Every row gives one point. The points of each table are mixes of a few directions, plus a little noise. Count the directions of each table, and those that both share. Where both have some left over, give the other angles between the two spaces (their principal angles), to ten degrees, smallest first.
(in the rows, 128 means zero)

First (7 x 2)
[[139 129]
 [122 128]
 [155 130]
 [  7 119]
 [128 128]
 [132 128]
 [213 134]]
Second (5 x 2)
[[ 91 156]
 [182  89]
 [ 74 167]
 [112 139]
 [182  88]]
Directions: first 1, second 1, shared 0; angles 40

First (6 x 6)
[[165   7  82 182 172 162]
 [100 101  96 157 114 168]
 [108 186 148 103 105 114]
 [153 175 170  88 137  78]
 [101 170 135 116 103 130]
 [141 129 136 122 136 116]]
Second (6 x 6)
[[129 124 106 103 129 117]
 [122 148 229 248 123 178]
 [125 135 164 170 126 146]
 [129 125 117 114 129 122]
 [131 119  80  71 130 104]
 [131 116  72  62 131 101]]
Directions: first 2, second 1, shared 0; angles 80

First (11 x 11)
[[128 142 134 125 128 141 126 126 128 138 129]
 [136 206 156 117 122 202 115 120 121 174 137]
 [123  79 110 136 132  81 136 133 132 100 123]
 [117  47  98 140 134  51 142 135 135  79 119]
 [137 195 153 118 123 192 118 121 122 169 137]
 [128 129 129 127 128 128 128 128 128 128 128]
 [141 244 170 112 119 237 110 117 117 197 142]
 [128 132 130 127 127 133 127 127 128 132 129]
 [121  53 100 139 133  58 142 135 134  83 119]
 [118  42  95 140 135  46 142 137 135  76 118]
 [129 138 131 128 127 138 126 128 126 135 130]]
Second (10 x 11)
[[146 106 131  99 123 119 117 126  76 119 120]
 [100 114  87  93 153 125 121 127 170 136 105]
 [105 129  86 122 132 118 125 143 155 150 120]
 [103 155  89 122 130 140 122 144 160 168 123]
 [111 172 114 132 130 159 125 135 162 167 131]
 [109 145 106 154 125 124 135 143 166 148 135]
 [196 113 213 122 102 136 123 105   7  85 143]
 [113 136 134 210 118 105 157 141 185 118 154]
 [183  94 228 106 138 145 129  76  62  53 129]
 [113 115  94 121 130 110 126 140 138 137 120]]
Directions: first 1, second 4, shared 1

First (10 x 14)
[[164 204 144 103 160 140 182 108 135 135 146 155 171 131]
 [116  52 130 113  90 115 139 110 116  94 112  89  99 121]
 [141 166 150 106 139 131 185 100 166  85 168 140 125 135]
 [ 91 154 105 156 121 131  53 202 132 153 119 146  96 133]
 [150 162 146 140 167 140 158  71 155  90 146 152 165 136]
 [112  76 118  97 101  92 106 172  99 210 144  99  57 140]
 [148 172 144  74 155 134 162  77 133  97 126 143 133 155]
 [143 105 144 147 126 122 174 103 151 110 167 119 140 114]
 [123 124 105 154  99 147 104 172  97 131  70 120 171  93]
 [ 98  65  93 191 127 125  19 165  96 176  81 117 125 124]]
Second (10 x 14)
[[142 146 126 145 133 122 143 165 127 189 159 132 143 115]
 [126 116 128 150 133 128 117 122 135 124 134 129 132 127]
 [116  21 139 177 148 102 100  52 153  95 164 109  95 147]
 [154 129 124 137 154 122 131 120 104 192 130 130 164 127]
 [114 122 125 152 130 142  99 111 137  76 103 134 137 128]
 [ 98 159 125  82 101 162 108 111 128   7  48 135 115 138]
 [155 137 126 135 144 115 147 148 112 216 158 128 151 120]
 [146 224 127   7  93 133 198 197  91 181 108 127 114 126]
 [102 161 125 116 101 152 118 147 144  51  96 136 114 123]
 [128  67 134 179 143 104 119 107 148 150 181 119 114 130]]
Directions: first 6, second 4, shared 4

First (10 x 24)
[[125 111 117 140 127 132 133 124 112 137 117 122 129 119 119 131 145 108
  117 136 127 131 110 133]
 [156 217 142  78 125 241 165 222  82 168 150 142 136 129 153 134  51 135
  100  70 168  93 139 144]
 [134 180 110 107 108 192 163 181  63 146 124 101 141  96 132  89  90 126
  147  61 188 109 110 136]
 [123  89 158 143 147  40  83  65 209  96 131 154 104 164 141 164 163 146
  128 189  65 149 163 115]
 [129 151  90 129 107 199 169 175  32 164 101  91 140  80 118  96 123  87
  119  79 181 117  80 149]
 [120 122 140 133 123  47  98  78 132 110  62 104  77 117 171 139 186 111
  136 140  94 157 134 138]
 [143 149 126 112 135 225 159 193 121 152 191 160 170 143  98 129  61 145
  108 114 158  95 128 124]
 [119  55 137 162 147  53  91  60 186 109 124 150 113 155 117 166 184 118
  110 205  64 153 136 120]
 [125 118 134 132 132 111 120 115 152 117 141 134 131 138 124 130 127 140
  135 139 119 130 138 120]
 [109  90 131 148 129  40 101  64 191  79 144 119 137 136 112 101 147 164
  186 148 118 145 143 101]]
Second (11 x 24)
[[150 174 117 130 108 152 167 132 167  87 139 167 193 154 166 143  70 114
  143 143 133 161 179 157]
 [139 173 155 100 129 122 124 138 160 112 145 140 126 145 158 127  91 165
  150 108 130 123 168 123]
 [142 138 150  91 159 249 130 221  53 228 148 146  81 128 100 171 120 115
   26 110 128  66  86 128]
 [114  69  86 176 118 111 138  93 117 119 113 118 156 113  95 122 167  85
  126 165 126 152  95 136]
 [101  25 127 156 163 119  96 111 163 144 212 137 139 141  22 112 146 175
  124 163 124  90  88  73]
 [132 148  91 153  92 104 157  98  98  99  48 107 146 102 178 128 154  58
  140 135 129 182 131 174]
 [123 111  72 173  93 112 158  94  65 120  34  94 140  88 153 130 187  30
  117 147 128 180  95 178]
 [136 168 164  87 141 140 111 159 123 149 135 127  87 133 148 132 111 162
  122  93 129 100 141 116]
 [149 195 141 104 114 140 147 143 155 100 127 150 149 147 182 138  77 135
  145 114 132 143 180 147]
 [111 109 180  97 164  79  69 122 176 133 190 118  79 142  92 100 125 231
  164 101 125  79 133  63]
 [112  98 124 141 128  80 108  96 131 118 117 103 111 114 114 108 161 137
  152 128 126 132 113 113]]
Directions: first 4, second 4, shared 3; angles 90

First (9 x 32)
[[141  86 153  68 117 145 145 162 150 155 181 193 118 144 115 147 189 216
  113 162  81 103 147 137  83 109 148  98 111 157 122  92]
 [118 120 123 144 128 129 123 107 117 111 119 110 132 128 124 138 108 100
  134 103 132 124 132 135 143 146 132 135 146 114 120 143]
 [146 212 105 155 141 100 130 159 137 142  84 101 130 108 161  71 123 103
  126 175 178 176  89 101 137  96  82 145  95 140 164 128]
 [115 107  88 156 102 139 130  88  89  57  95  79 121 148 135 169 120  90
  116  81 136 120 137 193 154 198 124 151 174 129 115 180]
 [145 232 141 155 175  87 115 170 164 199 101 123 145  81 147  32  91  94
  151 187 182 183  80  31 135  43  90 133  65 115 168  91]
 [103  74 137 137 122 145 116  80 107 101 140 118 132 138 105 170  95  98
  140  64 108  97 155 147 146 168 161 128 170  99  97 148]
 [162 233 129 126 155  91 135 203 169 195 108 142 131  96 160  38 148 150
  126 228 171 187  78  60 107  41  77 128  51 155 180  85]
 [ 87   7 173 111 124 165 110  59 109 108 188 152 134 149  72 207  93 119
  150  28  63  56 189 147 137 176 206 106 190  78  66 135]
 [132  81 104 100  88 152 149 127 110  82 135 136 109 163 132 180 186 178
   96 124  99 106 147 204 108 177 131 126 151 166 118 147]]
Second (8 x 32)
[[123 130 117 139 140  88 147  88 145  99 100 180 219 133 137 122  22 123
  163 185  72 108 149 162 128 168 147 144  56  90  60 138]
 [192 130 114 119 112 179 130 148  86 133 121  52  46 131 139 105 246 115
   88 110 216 170  77 105 125  92  76 113 192 175 207 144]
 [ 86 129 113 173  88 120 147 123  95 192 120 127 158 108 141 135 164 172
  178 116 127  86 126 154 181  75 141 130  80  97 120 103]
 [152 138 146 118 129 148  93 162 118 140 145  53  48 151 155 114 210 108
   97  93 191 189 100 100 114 106 110 134 214 191 184 136]
 [156 111 115  88 163 139 157 102 160  56 120 196 155 114  71 138  47 109
   93 163  82 100 149 125  94 192 115 106  95  96 104 146]
 [153 143 145 129 127 128  97 149 120 137 131  64  83 159 172 106 174 105
  119 119 175 188 104 113 117 113 121 145 191 181 156 137]
 [ 43 154 116 152 143 107 101 153 129 167 175 137 170  86 130 183 146 136
  134  86 107  95 150 156 185  95 123 163 100 112 156 108]
 [118  88 157 107 126 117 151  95 172 101 112 213 143 142  75 122  19 156
  149 149  50  86 171 110  80 184 191  95  97  85  35 112]]
Directions: first 3, second 5, shared 0; angles 30, 70, 80

First (9 x 32)
[[182 154 136  65 103 192 178 107 101 115 109 108 117  92 109 109 154 125
  109 124 126 133 187  74 110 117 152 155  94 111  99 129]
 [105 146 143 194 126  89 112 134 191  90 158 172 161 134  57 110 143 134
  182 157 172 117 125 132 143 139 118 137 149 171 168 140]
 [ 93  88 147 147 162 105  84 112 121 117 120 119 127 123  66 145 124 127
  129  81 162 102 126  99 130  90 137 103 118 149 136 107]
 [111 110 125 151 118  99 128  93 147 158 163 116 123 126 156 138 140 132
  102 173 118 135 160  88 119 128 116 167 157 142  99 151]
 [161 164 103 113 116 153 144 183 121 125 112 147 120 154 176 122 111 119
  152 147  94 146  80 207 141 156 115 112 117  98 145 152]
 [144 101 112 132  98 117 108 173 113 127 112 133 126 152 194 166 129 116
  153 180 119 154  95 167 137 116 116 158 158 111 157 183]
 [163 134 117  88 114 164 145 146  96 130 105 116 113 129 165 134 128 121
  120 131 105 141 124 141 125 126 131 132 113  99 121 143]
 [ 76 128 147 108 126 100 155  99 113 136 104 132 209  96 156 102 108 159
  103  66 171 138 135 128 122 145 171 110 166 123 165   7]
 [112 127 118 158 194 134  96 107 143 153 169 107  56 145  71 125 111 119
   98  95  82  88 119 117 126 129  94  74  73 146  59 144]]
Second (11 x 32)
[[105 111 118 102 101 133 137 147 117 107 201 131 165 133 143 202 130 127
  113 114 112 101 121 135 126  85  92 121 135 153  90 149]
 [204  73 140 115 115  99 143 197 125 179 174  72 172 126  68 145 130 139
  162 109 108  75 140 138 158  66 147 120  75 148  94  83]
 [105 112 136 169 111 114 104 136 141 126  97  85 111 148 113  49 119 103
  176 170 204 141 165 166 109 186  92 113  93 152 187 142]
 [150 108 116  90 119 127 121 164 115 144 147 147 163 105 122 152 114 151
  119 128 107 100 119 125 139  81 144 132 121 152 112 130]
 [ 61 159  95 115 140 126 118  78 110 120 194 143 121 170 188 177 134 118
  120  74 129 120 139 148 140  93 112 118 184  98 101 141]
 [ 96 186 105 127 168 138 103  64 123 132  71 181  84 127 175  87 120 138
  108 119 133 163 121 117 132 154 169 140 179  84 155 135]
 [119 172 142 176 151 154 131  85 122  85  88 106 102 105 119 111 157 120
  105 128 110 202 119 105 114 151 132 156 145 107 117 115]
 [182  75 165 127  94 123 159 192 153 133 117 106 148 111  75 129 124 124
  140 171 127 102 118 118 112 156 111 119  69 167 139 126]
 [131 109 128 131 111 126  97 158 134 130  77 133 133 105 114  63 102 133
  145 184 172 131 139 143 112 161 122 126  95 170 182 153]
 [ 94 144 116 114 133 127 134  99 135 128 138 163 111 157 168 148 123 119
  121 114 135 116 124 129 126 145 123 115 159 105 136 145]
 [158 164 147 140 163 141 162  90 134 127 105 137  98 121 123 146 154 131
  100  96  72 157 100  86 139 135 168 146 155  72  95  90]]
Directions: first 6, second 6, shared 0; angles 60, 60, 70, 70, 70, 80

First (10 x 32)
[[138 110 124 187  71 143 193 104 113 179 148  49 143 167  84 214  72  55
  189  79 157  76 120 168 141 142  48 171 168 164  52  86]
 [ 76  96 116 145 150 103 148 164 113  92  94 154 161 116 172 133 121  81
  129 206 176 158 126 113 203 155  75 209 156 164 137 105]
 [ 94 102 118 153 131 114 157 147 115 114 109 128 155 129 149 150 111  79
  143 171 168 137 125 127 183 150  72 194 157 161 118 103]
 [164 145 136 128 102 147 128 100 135 161 154  96 110 144  90 142 121 144
  139  68 102  98 128 145  82 113 147  84 117 112 107 135]
 [150 148 135 107 129 137 105 116 138 134 140 132 108 126 116 108 143 166
  114 101  99 125 131 126  90 112 171  80 106 103 140 148]
 [ 85 104 119 136 151 106 137 159 118  93  99 157 153 114 169 122 129  98
  123 196 164 157 127 112 186 149  94 188 147 153 143 114]
 [121 128 127 117 142 123 116 137 130 113 121 147 129 118 141 110 139 138
  116 147 127 142 129 118 133 128 139 127 123 124 145 135]
 [203 168 144 116  85 166 115  73 145 191 180  73  85 154  55 141 126 178
  139   7  66  75 130 158  27  93 185  24  96  85  99 151]
 [116 129 128 111 151 119 109 142 131 105 116 159 128 113 150  99 146 146
  107 157 126 151 130 112 136 128 147 127 119 122 155 139]
 [132 150 134  79 167 122  73 139 142  97 120 183 108 100 152  61 173 195
   80 148  95 162 134 101 101 111 201  76  91  92 185 166]]
Second (11 x 32)
[[170 141  88 146 112 136 176  93 138 127 188  68 172 111 112 133 104 146
  169 111 107 117 108 131  79 166 132 131 110 143 134 148]
 [131 133 127 120 117 121 137 136 152 156 140 155 111 131 128 109 160 155
  114 107 123 145 111 129 111 125 154  76  89  84 135 149]
 [141 139 117 154  83 115 178 119 134 191 146 121 126 157 119 141 128 116
  152  95 119 132 111 137 132 140 135 101 127  98  98 142]
 [182 170 128 164  65 131 168  75 101 209 149  71 121 180  93 161  85 103
  182  59  73  94 141 144 114 124 157 105 179 121  70 143]
 [ 80 110 175 130 141 122  83 155  88 124  49 161  95 159 142 151 115  65
  110 157 153 121 167 128 208  90  94 177 200 153  98  85]
 [ 93  82  70 148 139 110 202 163 171  92 169 137 193  77 161 121 152 132
  136 185 195 171  68 125 137 197  66 166  59 136 165 127]
 [121 122 141 102 168 142  76 132 119  72 110 129 126 105 132 119 124 139
  108 154 129 119 149 121 122 114 126 152 135 158 152 115]
 [161 122  80 120 167 151 137 103 142  41 189  63 197  61 125 117 103 170
  148 160 125 118 114 120  61 176 116 172  90 184 181 136]
 [135 131 134 121 141 139 105 118 113 105 122 111 131 123 124 132 110 124
  130 134 118 113 146 126 122 121 128 147 149 152 130 120]
 [100 139 184  91 120 114  70 165 141 190  72 231  34 169 133  96 197 151
   61  90 120 151 139 129 153  61 185  28 109  38 118 139]
 [ 95 115 162 111 155 129  73 150 107 101  74 159 102 133 140 130 129 106
  100 156 144 125 157 124 169  96 114 155 161 145 127 101]]
Directions: first 2, second 4, shared 1; angles 30

First (9 x 32)
[[165 127 134 151 106 132 147 111 109 134 142 182 112 130 121 143 153 167
  146 100 155 120  99 111 116 161 111 118 135 144 123 171]
 [104 116 152  77 152 137 111 126 182 148 114 120 114 105 133 116 103 152
  138 167  91 118 167 147 126 110 137 149 140 113 105 161]
 [158 128 109 132 140 114 116 137 103 147 150 123 106 117 109 162 160 150
  142  87 164 139 105 118 108 166 103 125  89 102 115 144]
 [113 111 140  85 148 135 113 128 182 150 106 111 123 101 147 116 104 149
  133 170  87 126 158 140 127 117 134 155 132 116 111 147]
 [178 107 132 114 142 178 120 145 136 190 128 122 126 126 148 149 154 150
  126 173 125 111 133 120 108 116 113 140 123 141  81 144]
 [116 134 157 103 152 160 138 120 132 120 124 102 134 165 115 119 138  97
  119 154 141 111 144 154 130  81 147 112 190 134 137 127]
 [ 83 137 141 107 122 142  94 153 153 152 141 159 136 116 114 105  68 119
  126 164  76 113 192 126 141  74 143 140  99 136  84 129]
 [142 157 123 162 141 123 171 107  45  60 144  74 133 206  87 150 203  59
  109  60 231 134  64 149 126 131 133  68 193 124 204  83]
 [ 90 136  64 216  46  28 142 126 113  54 104 159 167  86 178  93  72 109
  113  75  82 180  87  84 171 194 132 145  49 146 193  49]]
Second (9 x 32)
[[163  81 128 160  78 126 182  89 195 117  49 148 161  93 249  87 112 174
  117 195  59 133  92 110 145 173 134 169 171 187 161 127]
 [104 162 128 116 159 130 106 148  75 116 173 100 117 168  54 150 147  77
  125  84 183 126 141 145 122  93 131  92 121  97 128 109]
 [132 124 128 137 121 128 142 119 132 116 114 123 138 133 146 120 130 123
  121 137 124 129 117 128 133 131 133 128 145 140 144 117]
 [105 156 129  90 166 127  68 166  96 167 194 138  87 125  35 165 126 130
  152  82 161 123 172 133 107 106 112 114  63  74  70 161]
 [130 129 128 154 117 131 167 108 115  83 102  96 157 162 155 111 145  86
  103 136 141 131  97 137 143 121 145 112 184 154 182  82]
 [131 125 128 136 122 129 140 121 130 118 117 123 136 133 142 122 131 122
  122 134 126 129 119 129 132 130 132 128 143 137 142 118]
 [107 159 128 121 154 131 114 143  78 111 165  98 122 169  65 145 147  76
  122  89 180 126 135 145 125  95 133  93 130 103 136 104]
 [121 132 128  93 147 125  75 157 136 185 169 165  88  90  81 154 109 174
  160 111 120 123 170 119 107 132 107 143  55  90  58 185]
 [159  84 128 145  88 125 159 101 196 140  69 162 144  79 226  99 105 191
  130 186  58 131 109 107 136 173 126 173 141 170 132 150]]
Directions: first 6, second 2, shared 2

First (9 x 32)
[[126 136 128 131 148 134 103 140 127 137 102 107  95  76 136  88 145 107
  128 139 107 121 132 131 123 133 118 161 122  85 145 120]
 [147 127 133 118 149 138 114 160 123 161  88 122 122  75 134 108 156 107
  127 150  99 132 148 145 129 128 131 151 124 100 144 127]
 [116 128 118 128 100 134 144 109 145  98 188 141 177 217 110 185  94 165
  137 105 157 139 102 109 129 123 143 105 145 187 105 139]
 [129 101 143 136 143 104 180  99 113 108  98 143 108 132 110 141 110 120
  134 106 152 136 143 126 148 112 110  93 117 145 119 132]
 [140 144 114 105 106 157 106 163 146 152 173 139 200 169 129 172 137 153
  130 145 120 142 115 136 119 131 165 136 150 163 122 139]
 [136 136 138 157 114 128 106 123 163 115 123 140 109 139 113 115 117 135
  118 128 121 130 148 118 127 130 119 129 140 124 117 129]
 [114 138 110 112 108 144 120 128 135 120 185 122 177 183 129 162 118 155
  138 120 140 130  94 120 119 133 149 131 141 161 122 135]
 [132 132 137 136 131 104 118 128  96 158  94 129  84  62 167  65 156 104
   97 149 118  95 148 152 117 141 111 116  99  77 137 111]
 [112 111 133 128 157 111 159 101 104 106  99 108  87  99 121 113 120 107
  144 109 139 124 121 121 139 120 106 131 112 111 139 123]]
Second (11 x 32)
[[126 128 121 112 132 131 132 136 113 139 134 122 143 123 137 134 137 126
  132 132 129 128 118 135 126 129 137 131 124 130 134 128]
 [118 126  87  28 155 148 153 177  34 199 163  93 219  94 185 163 182 118
  150 152 132 125  64 172 114 136 182 145 103 139 164 128]
 [129 128 133 141 124 125 125 122 140 119 124 132 116 132 121 123 121 129
  125 125 127 128 136 122 130 127 121 126 131 127 123 128]
 [140 131 178 249  95 103  97  69 242  42  86 170  17 169  59  86  62 140
  101  99 123 131 205  75 145 118  63 108 159 115  84 129]
 [130 129 138 153 121 123 122 116 152 110 119 137 105 137 114 119 114 130
  122 122 127 129 144 117 132 126 115 124 134 125 119 128]
 [129 128 130 133 127 127 127 125 133 124 126 130 123 130 125 126 125 129
  127 127 128 128 131 126 129 128 125 127 129 127 126 128]
 [129 128 133 140 125 125 125 122 140 119 124 132 117 132 121 124 121 129
  125 125 127 128 136 123 130 127 121 126 131 127 123 128]
 [130 128 134 144 124 125 124 120 143 117 123 134 114 133 119 123 120 130
  125 124 127 128 138 121 130 127 120 125 132 126 122 128]
 [127 128 123 115 131 131 131 134 116 137 132 123 140 124 135 132 135 127
  131 131 129 128 120 134 126 129 135 130 125 129 133 128]
 [123 127 105  73 143 139 142 155  77 167 147 109 178 109 159 147 158 123
  140 141 130 127  93 152 120 132 157 137 114 134 148 128]
 [127 128 124 119 130 130 130 132 120 134 131 125 136 125 133 131 133 127
  130 130 128 128 122 132 127 129 133 129 126 129 131 128]]
Directions: first 5, second 1, shared 1
